Each row of a before or after table is a point. The points were changed in one or more steps. Then noise was added and the rows were shuffled. The steps act on columns, c1 being the first. What was done? A step turns or swaps two columns, mirrors them in a line or flattens them onto one, adds a multiple of one to another, or multiplies or shifts one. Angles are multiples of 10 degrees, from the lower column toward the higher: turns from -170 to 170, lines from 10 to 170 but not 90. Use the fewest steps. Two steps may share a column if one is a turn and the other turns, adds or multiplies; they go together, in the order done. Otherwise the lowest column goes first.

Before:
[[-7.2 -2.9]
 [-4.2 -1.4]
 [ 6.3  4.7]
 [-0.1 -2.9]
 [ 3.7 -2.2]
 [-2.4  3.0]
 [-5.1 -0.1]
 [ 4.2  5.3]
 [ 5.5  2.2]]
After:
[[-1.6 -6.9]
 [ 3.9 -2.3]
 [ 4.8  5.3]
 [ 3.8  7.3]
 [-2.2  3.5]
 [ 1.2  5.5]
 [ 0.7 -5.4]
 [-3.2 -0.8]
 [-0.1 -4.1]]
Steps: mirror c1 and c2 in the line at 50 degrees

Before (9 x 6):
[[ 1.2 -0.1 -3.8  9.7  7.9  3.1]
 [-4.0  3.1  0.1  4.9 -2.0 -0.2]
 [ 1.8  0.8 -3.8 -4.0 -1.5 -7.5]
 [-5.6  0.0  2.0 -3.4  7.9 -3.7]
 [ 1.2 -0.5  0.4 -0.5 -3.3 -6.8]
 [ 1.4 -3.7  1.0 -2.2  7.1  1.4]
 [ 0.6 -9.3 -4.3 -3.0  3.7 -7.9]
 [-0.9 -0.4  4.8  1.6  1.7 -8.1]
 [ 8.4  2.7  3.6  6.0 -4.8 -1.9]]
After (9 x 6):
[[ -5.3  -3.1   2.0   1.8   4.8   1.9]
 [  2.2   0.8   4.7  -2.3   0.6 -10.0]
 [  3.9  -0.5   0.5   0.9   0.0  -8.6]
 [  0.0   3.4  -4.2  -1.6  -4.9  -0.1]
 [ -6.1  -0.3  -8.3  -6.9   4.8   4.6]
 [ -2.2  -0.8  -3.2   3.6   0.0 -10.6]
 [ -3.0  -9.7   4.3  -3.0   2.2  -9.9]
 [ -9.6   0.5   2.5   2.8  -0.8  -5.5]
 [  8.3   3.2  -6.5   0.9   4.4  -2.3]]
Steps: turn c1 and c5 by 60 degrees; turn c3 and c4 by 110 degrees; multiply c6 by 1.3

Before, 12 rows:
[[ -2.8   6.6  -0.3  -0.9  -2.5   0.8   3.7  -0.1  -5.8   4.5  -0.5]
 [ -4.3   3.1  -2.2   2.2   2.3  -1.4   6.7   2.3   2.7   6.0  20.1]
 [ -1.0   4.5  -2.2   2.4 -13.8   0.1   0.9  -8.4  12.8   1.5   3.5]
 [ -0.1   4.3  -2.4  -1.6   3.4   3.3  -0.1  -6.3   1.8   0.8   4.6]
 [  1.3   2.3  -2.0  -0.9   0.8  -0.4   2.0   5.6  -1.5   6.4  -2.6]
 [ -7.2   3.8  -2.6  -3.0   2.7   0.2  -0.4   2.8   1.1   2.5   5.7]
 [ -6.5   0.1  -3.8   5.8   2.0  -0.8  -0.1  -0.8  -5.3   1.8  -4.9]
 [ -3.3  -3.8   5.2  -2.4   2.5   3.2   5.0   6.0  -1.8   0.3  -1.9]
 [ -2.5   2.5  -2.2  -3.1   2.1  -5.9   1.5  -3.9   0.5   0.2  -4.8]
 [ -1.9   2.9  -5.7  -0.4  -1.1  -2.1   3.5   0.7   5.5  -6.8   1.7]
 [ -0.7   3.2   5.2   0.7   2.7  -2.7   0.7   4.4   7.8  -8.4  -2.5]
 [  1.2  -0.2   2.9  -1.4  -6.7   0.4  -0.3   1.7   0.8   2.6  10.2]]
After (12 x 11):
[[  4.1   2.1  -1.8   3.0   2.2   3.1   1.4  -3.7   0.3   0.2  -4.9]
 [  2.4   6.6  -0.3  -2.1   1.7  -1.8   3.6  -0.3  -5.7   4.2  -0.2]
 [  2.1  -3.9   5.4   3.3   1.2  -3.0   4.8   6.3  -2.2   0.3  -1.6]
 [  6.6   3.9  -2.8   3.4   1.7  -2.8  -0.4   2.8   1.0   2.5   5.9]
 [ -1.1  -0.1   2.8  -6.0   3.5   0.3  -0.5   1.7   1.0   2.7  10.5]
 [  1.0   4.5  -2.3 -13.9   2.6  -0.4   1.1  -8.7  13.1   1.6   3.6]
 [  2.1   2.9  -5.9  -1.0   0.8   0.5   3.7   0.6   5.4  -6.8   1.6]
 [  4.2   3.1  -2.0   1.0  -2.7  -0.6   6.7   2.6   2.6   5.8  19.9]
 [  6.2   0.3  -3.7  -0.4  -6.4  -1.6  -0.2  -0.7  -5.5   1.7  -5.1]
 [ -0.6   4.1  -2.5   3.9   0.3  -2.2   0.1  -6.3   2.2   0.5   4.5]
 [  1.3   3.6   5.0   2.2  -1.5   1.5   0.3   4.3   7.8  -8.4  -2.4]
 [ -1.0   2.6  -2.0   0.6   0.6   0.6   1.9   5.7  -1.5   6.3  -2.5]]
Steps: multiply c6 by 0.7; turn c1 and c6 by 160 degrees; turn c4 and c5 by -110 degrees

Before:
[[-6.2  1.7  2.3 -3.0  2.7 -4.1  1.1  4.5  5.6  1.9 -5.1  6.2 -0.8  0.7
   6.5  2.9 -4.0 -6.0]
 [ 6.7 -0.9 -5.1  9.7 -3.4  6.0  3.9 -1.7 -5.4 -4.0  6.6 -0.9  4.4 13.3
  -0.5 -0.9 -2.9  2.4]
 [ 3.9  5.0 -1.7 -2.8  3.2  5.9 -1.8 -2.4 -7.3  0.4  0.7 -3.0 -4.2  6.6
  -0.1 -1.6 -6.4  0.2]
 [ 6.1 -2.8  6.3  7.5 -2.0  1.9 -2.8 -1.4 -4.5 -3.4 -2.5 -4.9  4.6  6.8
  -4.7 -5.3 -2.8 -2.4]
 [-1.3  1.9 -2.1 -0.1  1.1  9.2  3.1 -0.7  0.3  2.0  2.3 -2.7  0.2  4.1
  -6.3  1.1 -3.8 -0.3]
 [-0.3  2.5 -4.3  3.0  5.7  3.1 -1.7 -0.3  1.1 -1.2 -1.5 -4.4 -2.4  3.7
  -2.5  5.5 -5.7  4.2]
 [-4.5  6.3 -1.4 -1.2 -1.1 -5.8  6.9  1.0  0.4 -7.9 -6.7  7.1  4.9 -0.6
   2.1  1.9 -1.6 -5.7]
 [-6.1  3.7 -0.7 -2.9  8.2 -0.4  7.9  7.1 -1.0  0.1 -2.5 -2.0 -3.6  0.5
   3.3  1.9 -3.2 -0.7]
 [ 2.2 -0.1 -1.6  2.1  3.6  7.0 -2.4  0.8 -3.6  1.0  3.6 -0.9  4.7  4.2
  -3.5 -2.4 -3.9  9.5]
 [ 2.1  5.1  1.7  1.3 -3.5 -5.2  9.2  2.5  4.6 -6.4 -5.5  6.4 -0.3 -7.4
   7.7 -0.4 -3.4 -7.8]]
After:
[[-1.1  4.1 -1.7 -0.3  1.2  8.7  3.1  2.6  0.3 -3.3  2.4  0.5  0.7  4.6
  -8.0  0.9  2.8 -0.4]
 [ 5.6 -5.7  6.5  8.1 -2.1  2.3 -2.7  4.1 -3.6  2.5 -2.1  2.4  4.7  7.0
  -3.3 -5.3  4.2 -2.0]
 [-0.4  4.9 -4.8  2.9  5.9  1.3 -2.4  3.7  0.8 -0.1 -1.4  3.0 -3.0  3.4
  -2.4  5.1  6.3  4.2]
 [ 2.4 -0.5 -1.9  3.0  3.2  6.0 -2.4  0.8 -3.6 -2.0  3.7  0.1  4.7  3.9
  -5.3 -3.0  3.8  9.9]
 [-6.3  3.2  2.1 -2.7  2.2 -5.1  1.1 -8.2  5.7 -3.4 -3.3  2.9 -0.7 -0.1
   4.0  2.9  2.8 -5.5]
 [-6.0  7.4 -0.7 -2.7  7.9 -2.5  7.9 -2.5 -0.9 -1.8 -0.6  7.4 -3.8  0.9
   2.4  1.9  2.5 -0.4]
 [ 2.9 10.2 -1.8 -3.0  3.0  5.6 -1.3  3.7 -6.7 -2.0  0.4 -0.8 -4.5  5.9
  -1.9 -1.4  5.7  0.3]
 [ 2.4 10.1  1.6  0.8 -3.9 -4.1  9.6 -8.2  4.7  4.3 -3.7  0.4 -0.6 -6.7
  11.3 -0.9  6.2 -7.7]
 [ 6.7 -1.9 -5.1  9.4 -2.9  6.8  4.3  2.6 -6.0  2.7  6.1 -2.8  4.7 13.1
   1.2 -0.7  3.7  2.2]
 [-4.6 12.2 -1.5 -0.6 -0.9 -6.0  6.6 -7.5  0.2  6.8 -6.1 -0.9  5.1 -1.0
   6.3  2.1  4.4 -5.9]]
Steps: multiply c2 by 2; add -0.3 times c5 to c6; turn c8 and c11 by 20 degrees; turn c8 and c12 by 120 degrees; turn c10 and c17 by -160 degrees; add 0.7 times c10 to c15
